Every row gives one point. Two turns around zero, p and q, are shown by what they do to some points. Write where each new point lands after one turn and then the other. Backwards means that the second turn is done in reverse. Each puzzle has new turns, and all numbers are rounded.

Turn p:
-0.039  -0.086  -0.043 => -0.047  -0.087  -0.032
0.011  0.034  0.035 => 0.005  0.047  0.015
-0.001  0.026  -0.015 => 0.026  0.008  -0.012
0.000  0.001  0.006 => -0.003  0.005  0.002
0.038  0.021  0.010 => 0.023  0.018  0.034
-0.009  0.004  0.006 => -0.005  0.008  -0.007
Turn q:
0.064  -0.017  -0.035 => 0.025  -0.062  -0.034
-0.017  -0.021  -0.002 => -0.026  -0.004  0.008
-0.024  -0.007  0.038 => -0.009  0.018  0.041
-0.023  0.045  -0.001 => 0.010  0.047  -0.014
Where do these land?
q, then p: -0.053  0.023  0.032 => 0.016  0.062  -0.015
p, then q: 0.019  0.015  0.004 => 0.023  0.001  0.008
q, then p backwards: 0.035  0.009  -0.031 => -0.023  0.005  -0.042
q, then p backwards: -0.047  -0.032  -0.022 => -0.027  -0.037  0.040
q, then p: 0.046  -0.015  0.017 => -0.023  -0.020  0.041

Turn p:
0.000  -0.020  0.048  0.046  0.011  0.011 => 0.011  -0.001  0.010  0.049  -0.011  0.048
-0.006  0.022  0.007  0.032  -0.006  0.018 => 0.026  0.007  -0.019  0.029  0.007  0.002
-0.034  -0.045  -0.013  -0.018  -0.017  0.033 => -0.026  0.020  -0.028  -0.013  -0.055  0.004
0.004  -0.029  0.022  0.008  0.055  0.046 => -0.054  0.019  -0.010  0.042  0.006  0.038
-0.006  -0.022  0.015  0.033  0.022  -0.009 => -0.006  -0.005  0.023  0.038  -0.014  0.013
-0.013  0.006  -0.031  0.014  0.010  0.009 => -0.007  0.003  -0.013  0.019  -0.004  -0.031
0.043  0.026  -0.037  -0.013  -0.044  -0.055 => 0.034  -0.059  0.012  -0.049  0.019  -0.039
0.049  0.065  -0.014  -0.061  -0.044  -0.043 => 0.038  -0.026  0.005  -0.088  0.061  -0.026
-0.037  -0.003  0.003  -0.042  0.011  -0.009 => -0.016  0.042  0.019  -0.028  -0.011  -0.009
Turn q:
-0.002  -0.009  -0.016  0.036  -0.024  0.004 => -0.002  0.023  -0.004  0.017  -0.028  -0.025
0.022  -0.038  0.005  0.023  0.006  0.035 => 0.012  0.030  0.000  0.050  0.007  0.010
-0.011  0.003  -0.001  -0.007  0.056  -0.031 => 0.019  0.006  0.014  -0.039  0.046  -0.007
0.007  0.022  -0.057  -0.005  0.007  0.012 => -0.017  0.036  -0.033  -0.032  -0.011  0.014
-0.069  0.029  0.040  -0.058  -0.080  0.021 => -0.088  -0.093  0.002  0.014  -0.026  -0.006
0.006  0.033  0.004  0.011  0.042  -0.016 => 0.015  0.016  0.031  -0.040  0.011  0.011
0.056  0.020  0.009  -0.004  0.017  -0.021 => 0.049  -0.001  0.006  -0.021  -0.011  0.036
-0.007  -0.060  0.015  0.004  -0.024  -0.003 => 0.012  -0.016  -0.016  0.052  0.011  -0.031
Where do these land?
p, then q backwards: -0.023  -0.018  0.038  0.010  -0.033  -0.025 => 0.048  0.029  0.019  0.023  -0.003  -0.008
p, then q: 0.021  0.001  0.019  0.005  -0.040  -0.036 => 0.026  -0.015  -0.017  0.037  0.010  0.032
q, then p: -0.001  0.033  -0.043  0.038  0.048  0.036 => 0.032  0.059  -0.015  -0.017  0.054  -0.012
q, then p: 0.040  0.022  -0.001  0.035  -0.010  0.051 => 0.053  0.013  -0.051  0.011  0.011  0.014
q, then p: -0.028  -0.054  -0.053  -0.007  0.007  0.003 => -0.008  -0.002  0.026  0.019  0.017  -0.072
q, then p: 0.007  0.036  0.009  -0.049  -0.015  0.010 => -0.029  0.019  -0.034  -0.011  -0.040  0.011
q, then p: -0.016  -0.020  0.030  -0.032  0.043  -0.038 => -0.061  -0.007  0.036  0.010  0.016  0.021

Turn p:
-0.073  -0.030  -0.036  0.031  0.041  0.053  0.018  0.007  0.009 => -0.048  -0.035  -0.041  -0.050  -0.024  0.017  -0.007  0.062  0.031
0.003  0.040  0.022  -0.031  -0.033  -0.001  -0.043  0.021  0.015 => 0.002  -0.019  0.039  0.004  0.031  0.004  -0.022  -0.057  0.006
-0.042  -0.009  -0.048  0.047  0.022  0.042  0.045  -0.027  0.025 => -0.026  0.009  -0.069  -0.036  -0.007  0.031  0.009  0.049  0.041
0.021  -0.037  -0.025  0.026  0.021  0.011  -0.015  0.028  0.025 => 0.030  -0.005  0.010  -0.003  -0.009  -0.002  -0.027  0.051  0.029
0.038  -0.009  0.011  0.018  -0.023  0.000  0.002  0.008  -0.048 => -0.009  0.034  0.025  0.046  -0.027  -0.002  -0.002  0.002  -0.009
-0.032  0.011  0.010  -0.038  -0.069  -0.041  -0.015  0.004  0.042 => 0.014  0.011  0.013  -0.053  0.010  -0.026  -0.018  -0.082  0.008
0.015  0.006  0.073  -0.005  -0.004  -0.023  0.009  -0.029  -0.050 => -0.020  0.004  0.009  0.054  -0.010  -0.039  0.051  -0.031  -0.031
0.013  0.003  0.025  -0.028  -0.001  -0.052  -0.029  -0.023  -0.026 => 0.014  -0.002  0.005  0.025  0.011  -0.042  -0.002  -0.032  -0.052
-0.049  0.017  -0.030  0.051  0.023  0.022  0.007  -0.015  0.056 => -0.021  -0.008  -0.052  -0.041  0.040  0.007  -0.006  0.033  0.055
0.022  0.022  -0.004  -0.016  0.002  -0.021  0.001  -0.017  -0.063 => -0.014  0.022  0.002  0.037  0.001  0.008  0.002  -0.009  -0.061
0.039  -0.006  0.014  -0.045  -0.013  0.010  -0.012  -0.015  0.007 => 0.041  -0.018  0.007  0.025  -0.014  0.014  0.002  -0.035  -0.009
0.045  -0.007  -0.012  -0.009  0.033  0.001  0.032  0.060  0.008 => 0.037  0.007  0.053  -0.009  -0.001  0.031  0.021  0.049  -0.005
Turn q:
0.021  -0.036  -0.044  0.035  -0.042  0.050  -0.042  -0.046  0.039 => 0.041  -0.058  -0.028  -0.032  0.010  0.041  -0.046  0.013  0.061
-0.051  0.052  -0.045  -0.044  -0.035  -0.021  -0.024  -0.041  -0.019 => -0.017  0.001  -0.063  0.024  -0.015  -0.020  -0.017  -0.086  0.019
0.017  -0.008  0.018  0.012  0.032  0.012  -0.004  0.025  -0.020 => 0.017  -0.001  0.015  0.005  0.016  -0.005  0.012  0.028  -0.036
0.015  0.018  0.034  0.030  -0.016  -0.040  -0.015  -0.031  0.004 => 0.016  0.031  0.041  0.001  0.024  -0.008  -0.027  -0.027  0.026
0.016  -0.035  0.024  -0.003  -0.028  0.044  0.046  -0.023  -0.029 => 0.012  0.017  -0.006  -0.076  -0.016  0.033  -0.001  0.006  -0.026
-0.036  0.010  -0.019  0.020  0.050  -0.015  0.027  0.041  0.037 => -0.025  0.017  0.000  0.065  -0.023  0.008  0.025  0.047  0.008
-0.001  -0.033  0.052  -0.029  0.053  -0.033  0.004  0.007  -0.001 => -0.037  0.014  0.043  0.008  0.044  0.017  0.044  0.001  -0.032
-0.011  0.034  0.016  0.025  0.035  0.011  -0.008  0.012  0.020 => 0.000  0.025  -0.007  0.035  0.023  -0.014  -0.012  0.036  0.001
-0.020  -0.045  0.003  -0.009  -0.038  -0.005  -0.027  0.051  -0.018 => -0.024  -0.055  0.029  0.000  -0.028  0.008  -0.026  -0.009  -0.039
0.047  -0.013  -0.031  0.010  0.021  -0.023  0.026  0.040  -0.033 => 0.040  -0.014  0.031  0.005  -0.034  -0.021  0.054  0.013  -0.018
0.003  0.056  -0.009  -0.045  -0.031  0.018  0.017  -0.035  0.021 => -0.024  0.024  -0.054  -0.033  -0.001  -0.038  -0.004  -0.023  0.038
Where do these land?
p, then q: -0.037  0.017  0.051  0.047  -0.008  0.023  0.015  -0.023  -0.001 => -0.035  0.029  -0.010  0.037  -0.033  0.041  0.004  0.006  0.038
q, then p: 0.034  -0.084  0.004  0.019  -0.015  -0.017  0.007  0.000  0.074 => 0.018  -0.070  0.037  -0.029  -0.038  -0.003  0.040  -0.014  0.063
p, then q: 0.011  0.020  -0.003  -0.023  0.013  0.038  0.001  -0.005  -0.019 => 0.018  -0.005  -0.017  -0.016  -0.006  0.031  -0.017  0.023  -0.020
q, then p: -0.017  0.022  -0.036  -0.034  -0.018  -0.012  -0.010  0.000  0.014 => 0.008  0.021  -0.042  -0.031  -0.004  -0.019  -0.018  -0.003  0.009
q, then p: -0.039  0.026  0.012  -0.033  -0.005  0.039  -0.009  0.081  -0.033 => -0.057  0.039  0.017  -0.011  -0.027  -0.036  -0.051  0.008  -0.053
p, then q: -0.037  -0.035  0.006  -0.032  0.072  -0.024  0.003  -0.024  0.021 => -0.001  -0.044  0.029  -0.014  -0.042  0.012  0.066  -0.023  -0.025
p, then q: 0.063  0.022  0.053  -0.025  -0.002  -0.013  -0.011  -0.015  -0.007 => 0.058  0.052  0.034  -0.017  0.012  0.023  0.004  0.014  0.008
q, then p: -0.019  0.004  -0.039  0.088  -0.005  0.001  -0.008  0.014  0.009 => 0.017  0.022  0.036  0.043  0.007  -0.003  -0.040  0.004  0.067
q, then p: 0.037  -0.020  -0.014  0.021  -0.025  -0.016  -0.020  -0.037  -0.033 => 0.053  -0.014  -0.016  0.046  -0.014  0.004  0.017  -0.016  -0.001
q, then p: 0.004  0.028  -0.033  -0.028  -0.008  -0.019  0.032  0.009  -0.024 => 0.004  0.054  -0.023  -0.015  -0.002  0.001  0.009  -0.029  -0.012
